Rows are points. The points of each table are mixes of a few directions, plus a little noise. How many directions does each table use, and how many do they share? Where both have some left over, give the other angles between the two spaces (their principal angles), to ten degrees, smallest first.
(in the rows, 128 means zero)

First, 6 rows:
[[118  98 143]
 [113 157 159]
 [115  78 148]
 [118 142 148]
 [146 160  97]
 [158 135  73]]
Second:
[[ 88 177 139]
 [141 112 124]
 [167  79 117]
 [116 143 132]]
Directions: first 2, second 1, shared 0; angles 30

First (9 x 6):
[[ 98 202 180  39 165 141]
 [122 146 160 121 131 119]
 [142  90  97 170 110 124]
 [128 119  72  99 141 159]
 [140 104 140 181 106 104]
 [135 111 116 148 119 125]
 [126 140 167 139 123 111]
 [124 136 131 117 132 131]
 [135 106  90 138 124 138]]
Second (8 x 6):
[[111 166 137  68 154 147]
 [144  91 120 187 103 109]
 [114 159 135  79 149 144]
 [143  93 120 184 105 110]
 [111 165 137  68 153 147]
 [141  97 121 177 108 112]
 [137 108 123 160 114 118]
 [121 144 132 102 139 136]]
Directions: first 2, second 1, shared 1

First:
[[139 124 143  97 146 136 146 122 128]
 [154 131 188  46 152 162 157 126 118]
 [114 149  74 199 113 109  97 130 149]
 [117 172  64 213 108 122  77 133 162]
 [126 121 136 123 125 122 133 130 121]
 [119 108  73 165 137 132 117 112 148]
 [131 126 154 105 141  92 161 129 113]
 [131 123 169  95 120 132 138 137 108]
 [121  98 152 109 109 144 125 134 106]]
Second:
[[124  43 166  63 129 162 154 118  93]
 [108  83 109 148  94 168  92 129 119]
 [162 223 145 112 147 156 113 136 162]
 [141 156 143 111 148 113 147 128 134]
 [113 120 101 166 114 109 115 129 129]
 [122 143 110 157 128 100 128 130 134]
 [124 127 122 138 137  89 147 126 125]]
Directions: first 4, second 3, shared 3

First, 10 rows:
[[109 151 113 130 105 108 156 138  77  92 125]
 [134 147 116 161  88 112 124 132 108  96 125]
 [142 105 156 103 187 143 111 129 164 114 164]
 [150  97 176 141 160 101 100 128 154 102 171]
 [126 133 131 102 163 138 135 139 120  82 155]
 [135 114 127 156  93 124 113 110 154 201  94]
 [153 122 127 156 115 141  95 120 169 145 125]
 [ 91 143 114  76 151 133 177 137  79 118 122]
 [151 114 139 167 104 120  95 117 162 154 123]
 [ 90 154  80  87 114 159 174 126  93 176  77]]
Second, 10 rows:
[[106 139 155  98 135 131  64 127 101 152 146]
 [122 130 135 120 129 129 110 127 121 134 133]
 [136 107  86 138 117 119 153 120 139 112 128]
 [139 141 147 146 133 135 162 139 141 123 112]
 [ 98 145 167  88 137 133  41 127  92 160 152]
 [109 149 172 104 139 136  74 133 105 152 139]
 [146 148 159 155 137 139 181 145 149 121 102]
 [127  66  15 119  98  98 123  94 128 104 153]
 [158 114  94 168 120 125 214 130 164  97 103]
 [139 141 149 144 134 135 159 138 140 125 112]]
Directions: first 4, second 2, shared 0; angles 70, 90

First:
[[128 133 148  98 127 131 110 142 128 139 115 116 104 111]
 [ 69 119 158  71  98 149 158 146 129 151 149  91 108  84]
 [ 80 110 163 131 174 139 202  89 112 160 132 156 107 129]
 [146 139 132 141 145 131  93 121 132 129 131 133 118 131]
 [146 135  95 171 170 103 145  90 143 140 125 144 159 136]
 [166 146  47 141  84  91  99 148 165 108 132  89 199 115]
 [149 129 130 171 129 146  91 121 117  95 150 154 125 166]
 [141 113 152  99  97 133 124 168 100 100  89 142 103 151]]
Second:
[[126 113 125  63  86  19 212 109 108 110 174 164  53 110]
 [154 128 104 146 170 187 102 157 129 147 108  94 156 139]
 [143 128 114 136 151 158 116 144 128 139 118 109 142 134]
 [170 123  86 130 180 181 120 169 120 152 115  86 144 138]
 [104 132 153 130 100 104 128 105 133 114 133 151 122 124]
 [ 86 138 171 149  91 115 105  94 144 110 124 157 139 125]
 [130 124 125 112 121 105 148 126 122 125 139 135 110 124]
 [112 137 147 157 126 157  92 120 141 127 112 128 156 132]]
Directions: first 5, second 2, shared 0; angles 60, 70

First:
[[131 129 109 168 131 111 115 118 129 120 118 137  86 149 102 116 122 116
  113 105]
 [127 137 130 139 128 125 126 156 120 131 142 132 118 121 132 136 139 127
  137 121]
 [118 140 171  62 121 157 152 193 113 150 171 115 199  73 189 165 157 151
  174 164]
 [126 148 125 161 130 116 121 180 112 132 152 138  94 121 129 140 147 122
  141 106]
 [134 109 106 145 130 119 119  60 146 113  89 129 108 162  93 100 100 118
   94 121]
 [137  93 101 133 130 121 120  14 160 107  65 124 117 178  82  85  82 118
   78 129]
 [126 135 137 120 127 132 132 153 122 134 143 127 138 115 141 138 138 132
  141 131]
 [129 126 124 133 128 126 126 121 129 125 123 130 122 133 122 124 125 126
  124 124]
 [119 157 159 107 126 141 141 230 101 150 187 127 154  76 179 170 170 141
  177 137]
 [125 118 154  64 122 154 147 119 133 137 130 113 194 104 160 138 128 145
  142 166]
 [136 114  94 176 133 107 110  65 143 109  88 137  75 175  78  95 100 110
   88 102]]
Second:
[[155 108 124 136  87 182 154 127  85 156 140  88  97 149 124 106 169 117
  104 158]
 [101 145 139 144 118  95  94 137 123 127 125 151 173 137 125 130 118  99
  111 148]
 [118 137 133 151 105 194 220 139  83 165 130  97  99 150 113 103 145 133
   74 159]
 [149 113 107 104 118  87  80 130 160 109 116 105 130 101 142 119 156 114
  147 113]
 [103 166 130 163 151 156 105 120 112 133 131 168 155 137  98 143 114 151
  126 174]
 [133 104 148 118  98 108 146 136 110 140 138 119 130 149 149 120 119  88
  110 108]
 [ 91 164 112 129 188 154 209 132 172 110 104 133  98  94 111 137 107 199
  132 108]
 [102 116 133 123 116  81  74 137 169  93 115 144 158 126 141 148 133  96
  141 121]
 [148 119 115 145 102 154  50 117 115 125 134 125 139 138 114 132 174 116
  142 181]
 [174  86 142  79 163 110 148 105 146 117 151 138  87 124 161 149  77 151
  186  39]
 [134 150 124 115 160  87 127 126 135 132 126 140 142 105 131 120  94 143
  136 101]]
Directions: first 2, second 6, shared 0; angles 90, 90

First:
[[110 135 108 113 104 186 112 136 152 137 130 152 115 163  51  47 140 163
  131 156 140  90 157 100]
 [150 120 151 146 157  58 147 118  98 118 126  99 144  85 221 227 114  86
  124  93 114 174  94 163]
 [145 122 146 143 151  73 142 120 105 119 126 105 140  94 201 205 118  95
  125 101 117 164 101 155]
 [129 127 130 130 130 122 129 127 126 127 128 126 129 124 136 136 127 125
  128 125 127 132 125 130]
 [144 122 144 141 148  79 141 121 107 120 126 107 138  98 194 197 118  99
  126 104 118 160 104 152]
 [105 137 103 109  98 200 109 139 159 139 130 158 113 172  32  26 142 171
  132 164 143  81 164  93]
 [121 131 120 122 118 151 121 131 138 132 129 138 123 143  97  95 133 142
  130 140 132 113 140 116]
 [127 129 126 127 126 132 127 129 130 129 128 130 127 131 121 121 129 131
  129 130 129 125 130 126]
 [121 131 121 122 119 149 122 131 137 131 129 137 123 141 100  99 132 141
  129 139 133 114 138 117]]
Second (8 x 24):
[[124 127  72 150 115 141 155 138 156 136 148 113 110 109 113 164 143 126
  141 113 120 130 105 113]
 [142 106 249  47 149  58  72 123  48  89  82 160 189 170 195  53  94 118
  129 158 138 152 193 167]
 [124 116  40 146 105 128 173 153 163 130 158 105 111  98 120 185 150 117
  163 104 113 145 100 107]
 [122 154 126 167 135 175 125 109 150 153 132 127 103 127  90 128 131 145
   95 130 135  96 109 121]
 [128 134 152 127 135 132 115 119 120 130 120 134 130 136 127 112 122 133
  115 135 133 120 134 133]
 [132  99  97  98 113  84 148 155 120 106 135 120 145 117 160 149 134 108
  171 117 116 164 135 127]
 [125 154 173 148 145 163 102 101 126 145 115 140 119 143 105  98 118 146
   85 142 141  95 129 134]
 [126 134 115 142 127 142 133 126 140 136 133 124 118 123 116 136 132 132
  123 125 128 121 118 123]]
Directions: first 1, second 2, shared 0; angles 60

First (10 x 32):
[[149 161 125 107 159 117 145  94 120 147 109 141 130  89 117 123 127  92
  110 115 146 144  88  98  88 109 123 149 134 143 122 163]
 [ 76  54 138 172  40 162  98 192 130  68 174 109 125 211 139 129 121 207
  173 166  75  92 218 189 212 171 126  75 129  82 136  62]
 [117 117 132 132  96 141 131 123 113 102 138 136 130 134 115 118 118 136
  140 143 107 123 141 129 133 134 113 115 144 110 125 132]
 [111  86 127 162 138 122  87 207 177 147 143  84 117 195 180 159 153 183
  137 122 139 106 180 185 198 155 173 115  81 135 146  50]
 [146 151 124 115 161 115 135 112 132 152 113 131 128 104 128 130 132 104
  113 114 148 139 100 111 104 115 132 146 123 145 127 145]
 [111 103 131 143 100 139 117 150 130 109 143 121 127 156 133 129 127 155
  143 140 111 115 158 149 157 142 129 110 127 113 131 105]
 [122 130 131 123  97 141 142 103 102 100 133 147 133 115 102 111 112 120
  136 142 106 130 125 113 113 126 103 120 154 111 120 152]
 [156 164 122 108 183 106 138 105 137 168 103 131 128  92 132 134 137  91
  102 104 162 146  84 103  91 107 138 158 118 157 127 152]
 [135 147 129 112 118 133 149  89 102 115 122 151 134  95 101 111 115 102
  125 133 120 138 104 100  94 115 104 133 154 122 119 167]
 [158 166 121 107 188 104 138 105 138 172 102 130 127  90 133 134 138  89
  101 102 165 147  81 102  90 107 139 160 117 160 128 153]]
Second:
[[178 148 131 102 164 149  57 168 195 202 177  88 138 137 190 119 143  99
  119 162 152 120 165 131 124  99 139 162 139  92 139 108]
 [ 63 101 125 163  79 100 222  73  37  28  61 182 114 115  45 141 107 167
  140  83  97 140  79 124 133 167 113  83 114 175 111 156]
 [120 125 128 132 122 125 138 122 118 117 121 134 126 126 118 130 126 132
  130 122 124 129 123 126 128 132 126 123 126 133 126 131]
 [104 119 127 140 110 118 162 108  95  92 104 148 123 122  98 133 120 141
  133 112 116 133 110 127 130 143 123 112 124 146 122 138]
 [105 119 127 139 110 119 160 109  96  94 105 146 123 124  99 132 121 141
  133 112 117 131 112 127 130 142 122 112 123 144 122 138]
 [139 132 129 123 136 132 112 137 143 144 140 120 130 130 142 126 132 122
  126 136 134 126 136 129 127 121 130 136 130 120 131 123]
 [173 146 130 104 162 147  63 166 191 196 174  91 137 136 185 119 142 101
  120 159 150 119 161 131 124 101 139 159 138  95 139 109]
 [175 147 130 103 164 147  60 168 194 201 175  89 137 137 187 119 143 100
  119 161 151 119 163 131 123 100 140 160 138  93 140 108]
 [ 95 115 126 145 104 114 176 101  81  77  95 155 121 121  86 135 117 147
  134 105 113 134 103 126 131 148 120 105 122 152 120 142]]
Directions: first 2, second 1, shared 0; angles 60

First (8 x 32):
[[140  97 134 135 143 140 153 154 144 134 132 125 122 125 167 109 119 109
  127 157 110 144 118 127 122 138 146  90 104 116 128 132]
 [145  82 138 136 150 145 164 166 152 133 133 123 118 124 185 100 115 100
  127 170 102 149 112 126 119 141 154  73  95 108 126 134]
 [139 101 133 134 140 139 149 149 142 131 130 125 123 125 160 113 120 113
  128 152 113 140 119 127 123 136 142  97 109 116 127 132]
 [136 106 132 131 138 136 145 144 139 131 129 126 123 126 153 115 122 115
  127 147 117 137 121 127 124 134 140 105 113 120 128 131]
 [ 89 224 109 110  83  91  49  49  78 115 119 138 150 137   7 187 157 187
  129  39 183  83 160 132 146 101  73 242 200 169 130 115]
 [126 132 127 127 126 126 127 126 126 128 129 129 129 128 123 131 129 131
  128 124 130 126 129 127 128 127 126 133 131 130 128 127]
 [118 154 123 123 116 118 106 107 115 124 126 130 134 130  95 144 136 143
  129 104 143 116 136 129 132 121 113 160 148 139 129 124]
 [129 125 129 129 131 128 130 131 130 129 129 128 127 129 131 126 127 126
  128 131 126 129 127 129 127 129 131 124 126 126 128 128]]
Second (10 x 32):
[[105 129 161 144 137 135 167 124 138 138  76 135 128 135 129 113 119 112
  148 133 150 117 133 138 121 167 170 110  97 126 119 153]
 [ 78 144 184 127 108 126 132 125 115  99 104 140 149 130  97 121  98 132
  109 107 180 106 156 138 188 178 140 127 153 138 106 141]
 [136 123 115 129 117 132  92 135 125 133 151 118 118 115 126 130 148 129
  111 125 121 129 133 130 132 110 110 136 139 121 131 119]
 [169 121 106 108  74 113 116 112 105  87 174  91 111 122 105 132 118 161
   68 145 115 143 145 153 177 122  85 116 178 156 169  87]
 [ 86 151 166 158 123 135 126 124 133 147 107 125 123 146  95 112 141 118
  142 119 171 109 145 136 135 158 156 131 126 127 127 146]
 [122 132 117 131 170 128 144 143 141 144 133 149 145 145 151 133 122 113
  167 128 119 136 100  98  89 109 139 131 106 115 113 137]
 [142 143  77 118 177 116 120 138 133 146 169 152 149 150 148 152 134 128
  173 120  97 146  82  81  67  65 107 158 122 118 122 120]
 [176  67 117  98 109 140 132 130 125 106  81 124 112  56 184 130 126 129
   85 141  79 133 140 160 140 136 120 105 100 122 113 129]
 [136  97 142 138 129 145 136 147 142 134 121 118 112 113 156 107 131 111
  117 151 118 134 131 139 132 145 145  97 108 114 128 135]
 [128 174  91 133 136 108 113 104 120 145 160 126 132 166  87 150 144 146
  160 114 133 130 112 110  92  88 108 169 148 141 151 112]]
Directions: first 1, second 6, shared 1
